Every row gives one point. Each copy is the shape, with its points in the same order, stretched, turned, moved and blurred by noise. Say if it was mirrored as well.

Shape, 6 rows:
[[ 0.12  2.91]
 [ 1.34 -0.56]
 [-0.65 -2.50]
 [-1.81  0.67]
 [-2.10 -2.96]
 [-1.00  0.67]]
Copy 1:
[[ 2.08 -0.10]
 [-1.00  0.95]
 [-3.21 -1.65]
 [ 0.12 -2.30]
 [-3.58 -2.59]
 [-0.13 -1.14]]
Copy 1 is: mirrored
Copy 2 (6 x 2):
[[-2.62  0.72]
 [-0.16 -1.79]
 [ 2.14 -0.95]
 [ 0.33  1.44]
 [ 3.46  0.48]
 [-0.37  0.99]]
Copy 2 is: mirrored
Copy 3 (6 x 2):
[[-2.95 -1.71]
 [ 0.58 -0.72]
 [ 0.92  2.11]
 [-2.17  1.31]
 [ 0.81  3.61]
 [-1.54  0.57]]
Copy 3 is: mirrored

Shape:
[[-0.90  3.14]
 [-1.89 -2.20]
 [-0.71  0.96]
 [-0.12 -0.14]
 [-0.84  1.84]
 [ 3.69  0.98]
 [-0.96 -1.83]
 [ 0.10 -1.98]]
Copy 1 (8 x 2):
[[ 1.65  3.10]
 [-2.33 -1.38]
 [ 0.43  0.92]
 [ 0.59 -0.44]
 [ 0.96  2.08]
 [ 4.42 -1.19]
 [-1.20 -1.45]
 [-0.23 -2.18]]
Copy 1 is: only turned
Copy 2, 8 rows:
[[ 0.33  3.43]
 [-3.60 -1.45]
 [-1.26  1.66]
 [-0.28 -0.20]
 [-0.28  1.77]
 [ 3.93 -0.91]
 [-2.45 -1.71]
 [-1.26 -1.70]]
Copy 2 is: only turned
Copy 3, 8 rows:
[[-0.87  2.59]
 [-1.85 -2.25]
 [-0.64  0.59]
 [-0.23 -0.15]
 [-0.72  1.37]
 [ 3.52  0.92]
 [-0.90 -1.76]
 [-0.30 -1.94]]
Copy 3 is: only turned
Copy 4:
[[-1.29 -3.15]
 [-0.50  2.26]
 [-0.53 -1.09]
 [ 0.28 -0.24]
 [-0.96 -2.02]
 [ 3.51 -2.50]
 [-0.02  1.56]
 [ 1.01  1.37]]
Copy 4 is: mirrored

Shape (7 x 3):
[[ 0.13  3.50 -1.21]
 [-0.23  2.56 -0.86]
 [ 2.47 -0.48  2.65]
 [ 0.08 -0.79 -2.36]
 [ 3.04 -2.39 -0.69]
 [ 0.48  0.83 -1.53]
 [-0.95 -2.32  0.20]]
Copy 1, 7 rows:
[[-0.36  3.41 -2.70]
 [-0.52  2.49 -2.06]
 [ 1.23  1.53  3.38]
 [ 0.47 -0.99 -2.23]
 [ 2.73 -0.85  0.96]
 [ 0.50  0.88 -1.94]
 [-0.74 -1.87  0.21]]
Copy 1 is: only turned
Copy 2:
[[ 1.35  3.22  0.60]
 [ 1.05  2.70  0.77]
 [ 2.91 -1.96  2.29]
 [-0.02  0.77 -2.34]
 [ 2.74 -1.40 -2.37]
 [ 1.12  1.38 -0.86]
 [-0.80 -1.61 -0.63]]
Copy 2 is: only turned
Copy 3:
[[-1.48 -0.94 -1.81]
 [-1.24 -0.58 -1.09]
 [ 3.79  0.21  0.48]
 [-1.11  2.66  0.26]
 [ 2.52  3.60  0.11]
 [-0.74  1.33 -0.63]
 [ 0.18  2.04  2.59]]
Copy 3 is: mirrored

Shape:
[[ 0.35  1.83 -0.97]
 [ 0.74  0.92 -1.24]
 [ 0.94 -0.55 -0.36]
 [ 0.47 -0.49 -2.10]
 [-6.40  0.10 -0.72]
 [ 0.44 -0.54 -0.33]
 [ 1.15  0.10 -2.62]
 [ 1.32  0.72 -0.92]
 [ 0.89  3.32 -0.62]]
Copy 1:
[[-0.76  1.75 -1.73]
 [-0.10  1.01 -1.90]
 [ 0.77 -0.35 -1.03]
 [ 0.10 -0.71 -2.66]
 [-6.85 -1.99 -0.45]
 [ 0.25 -0.38 -0.78]
 [ 0.43  0.15 -3.32]
 [ 0.63  0.95 -1.67]
 [-0.51  3.30 -1.43]]
Copy 1 is: only turned
Copy 2, 9 rows:
[[ 0.03  1.90 -0.52]
 [ 0.81  1.29 -0.38]
 [ 1.01 -0.09  0.66]
 [ 1.65  0.10 -1.07]
 [-4.42 -2.48 -4.31]
 [ 0.53 -0.32  0.29]
 [ 2.27  0.89 -1.12]
 [ 1.08  1.27  0.28]
 [-0.33  3.42 -0.09]]
Copy 2 is: only turned

Shape (10 x 4):
[[-1.53  0.01 -1.00 -0.43]
 [-1.17 -2.12  2.60  0.02]
 [-1.41 -2.85  3.03  0.47]
 [ 0.44 -2.20 -1.53 -0.32]
 [ 1.22 -2.76  1.04  0.09]
 [-0.38  0.17  0.21 -1.52]
 [-1.08  2.17 -0.37  4.14]
 [ 2.61 -0.67 -1.43  2.24]
 [-2.55 -0.66 -2.73  0.44]
 [ 0.77  0.57  1.68 -2.29]]
Copy 1, 10 rows:
[[-1.35  0.09 -0.22  0.10]
 [ 1.03  1.40 -3.27  0.42]
 [ 1.10  1.56 -4.01  1.27]
 [ 0.97 -1.71 -0.66  0.40]
 [ 2.74 -0.19 -2.39  0.35]
 [ 0.28  0.75 -0.02 -1.45]
 [-1.70  1.79  2.51  3.80]
 [ 2.02 -1.00  1.78  2.53]
 [-2.58 -1.67  0.01  0.58]
 [ 1.94  1.82 -0.49 -2.41]]
Copy 1 is: mirrored
Copy 2 (10 x 4):
[[-2.09 -1.06  0.96 -1.03]
 [ 1.12 -1.98  3.13 -0.07]
 [ 1.55 -2.62  3.60  0.51]
 [-0.34 -3.05 -0.63 -1.34]
 [ 2.08 -2.74  0.36 -0.46]
 [-0.45 -0.34  0.95 -1.75]
 [-2.81  0.27 -0.72  3.82]
 [ 0.31 -1.98 -3.32  1.20]
 [-4.03 -2.41  0.37 -0.36]
 [ 1.40  0.63  1.37 -2.16]]
Copy 2 is: only turned

Shape:
[[-0.19 -1.73 -3.29 -3.16]
 [ 1.33  0.97  0.13 -0.24]
 [ 2.71  2.38  1.38  1.58]
 [-1.35  2.37  1.10 -0.44]
 [ 0.90 -1.61  0.34 -0.54]
 [-0.25 -0.72  1.09  2.57]
 [ 1.85 -2.80  0.03  0.17]
 [-1.81 -2.37  1.61 -1.06]
 [-0.62 -0.94 -2.38 -1.43]]
Copy 1:
[[ 0.45  0.47 -2.25 -5.07]
 [ 0.57 -0.13  1.93 -0.84]
 [ 1.34 -0.30  4.04  1.75]
 [-1.66  1.49  3.02 -0.89]
 [ 0.01 -1.66  0.15 -1.09]
 [-0.83 -1.22  0.48  2.68]
 [ 1.15 -2.84 -0.79 -0.36]
 [-2.54 -1.55  0.04 -1.37]
 [ 0.04  0.69 -1.67 -2.74]]
Copy 1 is: only turned
Copy 2:
[[-3.44 -3.48 -2.23 -3.35]
 [ 0.10  0.46  0.67 -0.87]
 [ 2.02  1.61  2.91  0.36]
 [-0.95  2.84 -0.79  1.05]
 [ 0.98 -1.31 -1.02 -1.38]
 [ 2.14 -0.02 -0.40  1.82]
 [ 1.90 -2.55 -0.60 -1.79]
 [ 0.75  0.09 -3.99 -0.27]
 [-2.36 -2.27 -1.72 -1.54]]
Copy 2 is: mirrored
Copy 3, 9 rows:
[[-3.18  0.89 -2.46 -2.71]
 [ 1.98  0.22  0.20 -0.78]
 [ 4.73  0.51  1.57  0.40]
 [ 2.44 -1.88 -1.32  1.21]
 [ 0.45 -0.65  0.64 -2.14]
 [ 1.25 -0.85  2.81  0.61]
 [-0.64 -0.12  2.05 -2.76]
 [-0.75 -3.35  0.37 -1.26]
 [-2.22  0.42 -0.65 -1.48]]
Copy 3 is: mirrored

Shape:
[[ 0.31  0.19 -0.21 -0.60  0.32  1.12]
 [ 0.65  2.82 -0.23 -0.02 -0.87  3.06]
 [ 2.66  1.50  4.45  3.78 -2.36 -0.22]
 [-2.02  3.02 -2.21  2.21 -1.29 -1.09]
 [-0.07  0.38 -0.51 -0.03  0.67  3.17]
 [ 0.64 -1.12 -2.58 -1.28  1.68 -2.57]
 [ 1.41  1.17  0.71  0.87  0.66 -0.23]
 [ 3.14 -0.92  2.30  4.09  1.42 -0.77]
 [-0.64 -0.35  3.56 -0.76  0.96  1.35]
 [ 0.38  0.77 -0.50 -1.88  0.33  2.13]
 [-1.48  0.78 -2.49  0.67 -2.53 -0.02]]
Copy 1:
[[ 0.10  0.59 -0.20 -0.27  0.71  0.74]
 [-0.12  2.21  0.04  2.97 -0.02  2.22]
 [ 2.59  0.50  5.84  4.02 -1.23 -0.70]
 [-2.63  1.47 -1.83  4.06 -1.51 -2.68]
 [-0.30  0.12 -0.72  0.86  1.30  2.18]
 [ 0.29 -0.70 -2.52 -2.37  0.42 -2.15]
 [ 0.86  1.07  1.47  1.30  0.94 -0.85]
 [ 2.90 -0.72  3.46  1.38  2.83 -2.46]
 [-1.14  0.74  3.76 -1.67  1.20  1.60]
 [-0.49  0.86 -1.05 -0.44  0.20  2.03]
 [-1.72 -0.65 -2.23  2.46 -2.35 -0.90]]
Copy 1 is: only turned
Copy 2 (11 x 6):
[[ 1.25  0.03 -0.27 -1.18  1.66  0.72]
 [-0.60  1.86 -0.09 -0.89  0.37  2.67]
 [-0.79  0.01  3.61  3.27 -1.28 -0.01]
 [-2.03  2.63 -2.44  0.48 -0.69 -1.61]
 [ 0.21  0.19 -0.78 -0.76  2.16  2.60]
 [ 3.57  0.51 -2.36 -1.23  0.92 -2.70]
 [ 1.07  0.74  0.35  0.21  0.95 -0.62]
 [ 2.21 -0.16  1.45  4.30  2.07 -1.39]
 [-0.91 -2.56  1.57 -1.55  2.83  0.56]
 [ 1.11 -0.06 -0.29 -2.05  1.10  1.49]
 [-0.56  0.89 -3.34 -0.28 -1.22 -0.07]]
Copy 2 is: only turned
Copy 3 (11 x 6):
[[ 0.69  0.90 -0.60 -1.11 -0.59  1.41]
 [ 1.96  2.00  0.17 -0.19 -2.07  3.67]
 [ 2.98  4.18  0.53  3.08 -2.75 -2.01]
 [ 0.44 -1.67  3.42  1.36 -1.84  2.01]
 [ 0.15  1.37 -1.35 -0.39 -0.85  3.07]
 [ 0.80 -2.59 -0.23 -1.82  1.56 -0.51]
 [ 1.67  1.36  0.38  0.41  0.02  0.36]
 [ 1.93  2.17 -1.33  3.37  1.04 -1.99]
 [-0.85  3.95 -0.47 -1.48 -0.44  0.11]
 [ 0.82  1.19 -0.86 -2.18 -0.69  2.61]
 [ 0.32 -2.00  0.75 -0.06 -3.21  1.66]]
Copy 3 is: mirrored
Copy 4 (11 x 6):
[[ 0.01 -0.38  0.33 -0.43  1.49  0.45]
 [-0.73  2.65  0.05 -0.98  1.58  2.18]
 [ 1.02  2.81  1.64  4.54 -3.21  1.72]
 [-2.29  2.13 -2.79  0.18  0.50 -2.16]
 [-1.12 -0.40  0.01 -0.35  2.73  2.19]
 [ 1.77 -2.05 -0.86 -0.80  2.69 -3.29]
 [ 0.60  0.86  0.99  1.28  1.08 -0.44]
 [ 1.77 -0.33  1.17  5.50  0.50  0.39]
 [-1.16 -1.47  3.47  0.77 -0.04  1.32]
 [-0.09 -0.14  0.62 -1.92  2.38  1.05]
 [-1.15  0.61 -3.36 -1.25 -0.19 -0.52]]
Copy 4 is: only turned

Shape, 13 rows:
[[ 2.27  0.83  0.83 -0.59  0.43  1.81 -1.60 -1.13]
 [-0.14 -0.13 -0.49  2.11 -2.76  0.54 -2.02 -1.15]
 [ 1.40  0.69  1.03  0.47  2.87  1.16 -1.56 -1.39]
 [ 1.39 -2.03 -1.18 -1.18  2.66 -1.41  2.52  2.68]
 [ 0.62 -0.76  1.67 -2.57  0.72 -2.03  1.53  0.75]
 [ 2.48  1.68  2.11  0.47  0.92  3.22  1.29 -1.15]
 [-2.36  2.22  0.33 -0.15 -2.31  0.22 -1.06 -0.72]
 [ 5.06 -1.25 -2.81 -4.27  1.22 -1.56  2.37  1.11]
 [-1.89 -0.92  0.74  0.14 -2.83  1.20 -3.33  1.03]
 [ 2.07 -1.18 -3.32 -1.65  1.44 -1.08  0.95 -0.66]
 [ 2.14  0.39  0.21 -0.79 -1.16 -2.35 -0.80 -0.40]
 [-2.98 -0.67  0.24 -1.40 -2.56  0.44 -2.41 -1.06]
 [-2.36  1.66 -0.77  0.17 -1.64  0.36 -3.48  1.88]]
Copy 1 (13 x 8):
[[ 1.83 -0.42  2.26  1.07  1.81  1.28 -0.84 -0.47]
 [ 0.84  1.40 -0.07  2.56 -2.27  1.06 -1.50 -0.49]
 [-0.45 -0.12  2.56  2.66  2.92  1.31 -0.47  0.35]
 [-2.64 -1.99 -0.58 -2.51  1.97 -0.21  2.43  1.68]
 [-1.06  0.46  2.51 -2.82  0.30 -0.47  1.48  0.29]
 [ 2.63  1.10  2.29  0.95  2.23  2.46  1.98 -0.01]
 [ 0.38  4.54  0.35  0.65 -0.76  0.48 -1.46 -1.46]
 [ 1.06 -4.29 -0.34 -4.46  3.11 -2.40  2.35 -0.03]
 [-0.21  1.62  0.31  0.42 -3.09  3.04 -3.46  0.14]
 [-1.01 -2.32 -1.29 -0.81  2.18 -1.42  1.45 -1.37]
 [ 1.18  0.19  1.75 -0.10 -0.52 -2.06 -0.53  0.24]
 [-0.89  2.71  0.52 -0.20 -2.27  2.28 -2.68 -2.58]
 [-0.40  2.77 -0.63  0.70 -0.28  1.18 -4.37  0.86]]
Copy 1 is: only turned
Copy 2 (13 x 8):
[[ 0.19  1.21  0.16  0.92  0.93  1.94 -1.86 -0.81]
 [-1.67 -0.35  2.18  1.47 -2.24  2.38 -0.49 -0.06]
 [ 0.50  0.37  2.09  1.69  2.52  1.19 -2.07 -1.38]
 [ 1.64 -3.61 -0.38 -1.00  2.02 -1.87  1.12  1.08]
 [ 0.95 -0.88 -0.16 -1.14  0.31 -3.28 -0.39 -0.12]
 [ 0.08  1.96 -0.08  1.41  2.07  1.75  0.51 -2.83]
 [-3.58  1.85  1.29  1.11 -0.90  0.06 -0.51  0.78]
 [ 2.79 -2.95 -2.27 -5.11  1.48 -0.40 -0.71  1.32]
 [-2.45  0.19  0.05  3.71 -2.20  0.56 -1.95  1.49]
 [-0.04 -3.51  0.58 -3.30  1.05  0.35 -1.12  0.78]
 [ 1.55 -0.35  1.35 -1.68 -1.37 -0.13 -0.67  0.39]
 [-4.14 -0.07  0.47  1.90 -2.20 -0.65 -2.76  0.91]
 [-2.66  1.43  1.19  2.56 -0.37  0.62 -1.26  3.51]]
Copy 2 is: mirrored

Shape, 14 rows:
[[-1.84  0.10  0.24 -1.58 -1.75  1.30 -0.45 -4.83]
 [-1.10 -3.44 -1.03  0.39 -1.43  1.92 -1.88  0.03]
 [-0.80 -1.97  1.48 -0.70 -0.50  0.25 -2.57  1.75]
 [ 1.61  0.89 -0.77 -1.02 -1.88  3.37 -0.29 -3.07]
 [-0.65 -1.97  2.01  1.59  0.08 -2.60  1.70  0.20]
 [ 0.91  0.63  0.33 -1.87 -1.64  2.87  0.22 -0.69]
 [-0.06  0.93  3.32  2.74  2.51  0.52  0.35 -2.87]
 [ 1.48 -0.52  0.59 -1.43 -2.67  2.05  0.16 -2.78]
 [-1.21 -2.03 -1.68  0.69  0.45  0.41 -1.79  1.92]
 [-1.60  0.80  2.47  3.49  1.13 -1.67  1.39  2.80]
 [-0.54 -2.82  0.62  0.97  0.80 -1.57 -0.34  0.00]
 [-0.78 -2.46 -0.33 -0.99  1.46 -1.94 -0.05  1.77]
 [ 0.69  0.00 -1.17 -0.21 -2.04  0.54 -3.02 -2.07]
 [-0.37 -1.67  0.03  0.78 -0.26  0.21 -2.66 -1.40]]
Copy 1, 14 rows:
[[-3.46 -1.22 -2.08  0.77 -2.56 -0.95 -2.27  1.08]
 [ 1.42 -2.00 -2.10 -0.97 -1.90  0.22  2.77  0.52]
 [ 1.82 -3.15 -0.14 -0.88  1.85  0.52  1.24  0.22]
 [-0.45  1.67 -2.79  3.16 -2.28  1.22 -1.97  2.70]
 [ 0.92 -1.33  4.17 -0.13  0.18 -0.92  0.72 -1.36]
 [-0.17  0.42 -1.36  2.97  0.01  2.10  0.05  2.61]
 [-0.61  0.68  2.02 -2.20 -0.96  1.64 -4.46 -2.10]
 [-0.20 -0.45 -1.42  3.25 -2.35  1.04 -1.10  2.89]
 [ 2.11 -0.55 -1.07 -1.91  0.96 -0.70  3.23 -1.68]
 [ 1.89  0.69  5.27 -3.18  3.13 -0.39  0.47 -0.85]
 [ 1.60 -2.10  1.48 -0.73 -0.51 -1.00  1.15 -2.32]
 [ 1.20 -2.02  1.21  0.05  1.43 -0.77  2.85 -2.84]
 [ 1.39 -0.93 -3.30  0.41 -0.78 -1.70 -1.68  1.62]
 [ 1.09 -1.38 -1.49 -0.88 -1.05 -1.05 -0.48 -0.68]]
Copy 1 is: mirrored
Copy 2 (14 x 8):
[[-3.03 -0.46  1.57  1.42 -2.94  1.78 -3.40 -2.34]
 [-1.73 -2.46 -3.27  1.66 -1.12 -0.49 -1.43 -0.16]
 [-0.26 -2.80 -1.84 -1.28 -0.94  0.43  0.34  1.99]
 [ 0.00 -0.71  1.16  2.92 -2.87  0.11 -2.99 -2.46]
 [-2.20 -0.72  0.46 -2.21  1.52 -2.73  0.33  2.52]
 [ 0.21 -1.11  0.78  1.63 -3.31  0.22 -0.37 -1.61]
 [-0.91 -2.96  3.35 -2.64  1.22 -1.97 -1.76 -0.46]
 [-0.98 -0.78  1.42  2.82 -2.88 -0.28 -2.67 -0.36]
 [-0.18 -1.69 -3.33 -0.51  0.90 -0.38  0.29 -0.31]
 [ 0.14 -1.15  0.32 -6.29  1.27 -3.37  2.07  1.67]
 [-1.69 -1.70 -1.04 -0.54  2.26 -1.13 -0.57  2.05]
 [-1.13 -1.05 -1.62 -0.54  1.90  0.10  1.95  1.44]
 [ 0.20  0.23 -0.82  1.19 -1.65  1.15 -4.58 -0.22]
 [-0.93 -1.65 -1.18  0.14  0.17  0.17 -3.22  0.65]]
Copy 2 is: mirrored

Shape:
[[ 0.59 -0.20  1.35 -0.11  2.19 -1.43  2.08  3.61  0.06]
 [ 2.67 -0.05  2.82  0.74 -0.10 -0.75  3.03  1.85 -2.15]
 [ 0.53  1.33 -0.71  2.99 -1.94  3.81 -1.29 -1.58 -0.37]
 [-0.47  2.48  1.32 -1.79 -2.82  1.87 -0.99 -1.68  1.77]
 [ 2.00  0.54 -0.37  3.03 -1.34  0.87  1.58 -0.87  1.12]
 [-0.22  2.65 -0.44  0.16  0.22  0.74 -1.60 -2.19 -0.08]
 [-0.57 -0.36 -0.89 -2.22 -1.77  1.09 -2.05 -0.72  0.09]
 [-1.49  3.33 -1.64 -0.21 -4.28  0.80 -2.68 -1.73 -0.28]
 [-2.88 -0.07  1.13 -1.19 -0.27 -0.80  1.83  0.79 -0.16]
 [-2.21  1.35  1.32 -1.96  0.01  0.23 -0.29  3.38  0.30]
 [ 2.11 -0.03  2.05  2.22  1.28  1.81  4.04  0.01 -2.20]
 [-1.78 -0.84  3.56 -0.09  0.71 -1.90 -0.52  2.17 -0.01]]
Copy 1 (12 x 9):
[[ 1.21  0.93  3.34 -1.63 -1.21 -1.92  0.77  0.12 -0.34]
 [ 2.24  0.40  2.60  0.34  0.95 -0.82  2.11  0.81 -2.52]
 [ 0.17  1.41 -4.73  1.43  1.50  3.31  0.48 -0.67 -0.69]
 [-1.03 -0.05 -1.35 -1.84  2.00  4.56  2.22 -1.66  0.52]
 [ 2.11  0.81 -1.62  1.73  2.58  0.40  1.20 -1.32  0.67]
 [-1.67  1.21 -2.65 -1.60  2.13  0.65  0.05 -1.45 -1.26]
 [-1.46 -1.91 -1.22 -1.58  0.99  2.65 -0.53 -0.67  0.22]
 [-2.57 -0.24 -4.04 -2.11  2.95  2.91  0.88  1.55  0.76]
 [-2.79 -0.10  2.17 -0.95  0.02 -0.43  2.18  0.12  0.38]
 [-1.97  0.70  1.30 -2.86 -1.62  1.23  0.97  1.31  0.51]
 [ 2.16  0.78  0.41  2.24 -0.08 -1.41  2.87 -1.01 -2.61]
 [-1.59  2.14  4.17 -0.95  0.28  0.75 -0.23  0.86 -0.12]]
Copy 1 is: mirrored
Copy 2:
[[ 2.10 -0.03  0.84 -0.73  3.91 -0.97  0.28  1.84  1.10]
 [ 4.14 -0.33  1.43 -0.64  0.98 -1.09  2.05  2.27 -0.66]
 [-0.42  1.10 -0.90  4.87 -1.81 -1.00  0.21  1.16 -0.12]
 [-2.25  2.99 -2.02  0.86 -1.73  1.23  1.40  1.24  1.02]
 [ 0.96  0.35  0.02  3.84 -0.34 -2.17  1.99  1.09  1.69]
 [-1.38  2.44 -1.99  2.32  0.42 -2.00  0.36 -0.99 -0.96]
 [-0.75  0.84 -3.28  0.27 -1.44  0.67 -0.83  0.21  1.03]
 [-3.62  1.86 -4.19  1.61 -2.15 -2.28  1.40  1.26 -0.26]
 [-2.10 -1.26 -0.82 -0.49  1.98 -0.21  2.02  1.01  0.04]
 [-1.37  0.86 -1.37 -0.84  2.97  0.15 -0.61  3.17  0.00]
 [ 4.41 -0.34  1.56  2.66  1.39 -0.01  1.66  1.20 -1.80]
 [-1.29 -0.17  1.40 -1.88  1.52 -0.72 -0.56  1.44 -0.31]]
Copy 2 is: only turned
Copy 3:
[[ 0.79 -1.26  1.83 -1.50  1.13 -1.60  2.18  4.23 -0.64]
 [ 0.70 -0.31  2.17 -2.25  0.59  0.53  4.12  1.06  0.81]
 [ 1.46 -1.20  0.55  2.77 -1.07  2.57 -1.76 -2.28 -0.11]
 [ 1.87  0.51  2.66 -0.08 -1.69 -0.40 -3.90 -1.81  1.82]
 [ 1.33 -0.78 -0.34  1.95 -1.75  1.22  1.45  0.02  2.09]
 [ 0.93  1.70  0.23  2.05  0.47 -0.18 -1.71 -1.11  0.37]
 [-0.04 -1.45  0.20 -0.66  0.54 -1.11 -3.11 -1.82  0.21]
 [-2.06  2.22  0.53  1.50 -1.26  1.21 -5.08 -2.37  1.57]
 [-1.76 -0.66  2.54 -1.07 -0.18 -3.52 -0.22  0.21 -0.91]
 [-0.59  0.25  3.33 -1.67  0.76 -1.88 -2.75  2.51 -1.53]
 [ 2.01 -0.58  1.60 -0.07 -0.82  0.73  4.73 -0.94 -1.32]
 [-1.28 -1.51  4.89 -0.60  2.63 -2.00  0.16  2.28  0.58]]
Copy 3 is: mirrored
Copy 4:
[[-0.48 -2.35 -0.63  0.79  1.61 -1.02  2.00  3.90  0.00]
 [ 1.90 -1.62 -0.63  0.96  3.98  0.41  0.04  1.74  1.14]
 [-1.02  3.29 -0.69  1.96 -1.26  3.86 -2.88 -0.76  0.51]
 [ 0.71  5.04  2.32  0.26 -1.42  0.75  1.46 -0.89 -1.26]
 [ 0.63  0.68 -0.53  3.60 -0.59  1.90 -0.26 -0.25  2.14]
 [-1.68  4.27 -1.19  1.39 -0.53 -0.20 -0.03 -0.91 -1.02]
 [ 0.32  2.42  0.65 -0.54 -2.70 -0.55 -0.59 -0.85 -2.49]
 [-0.40  6.55  0.88  0.78 -2.82 -0.89 -2.85 -0.81 -0.81]
 [-1.11  0.31  0.74 -1.62 -0.13 -1.53  1.12  1.26  1.25]
 [-1.20  1.25  1.44 -1.09 -0.37 -1.09  1.30  3.99 -1.66]
 [ 0.73 -1.17 -2.60  0.82  3.48  3.03  0.10  0.81  2.90]
 [-2.64 -1.47  2.51 -0.20  1.93 -1.51  0.90  1.84 -0.92]]
Copy 4 is: mirrored
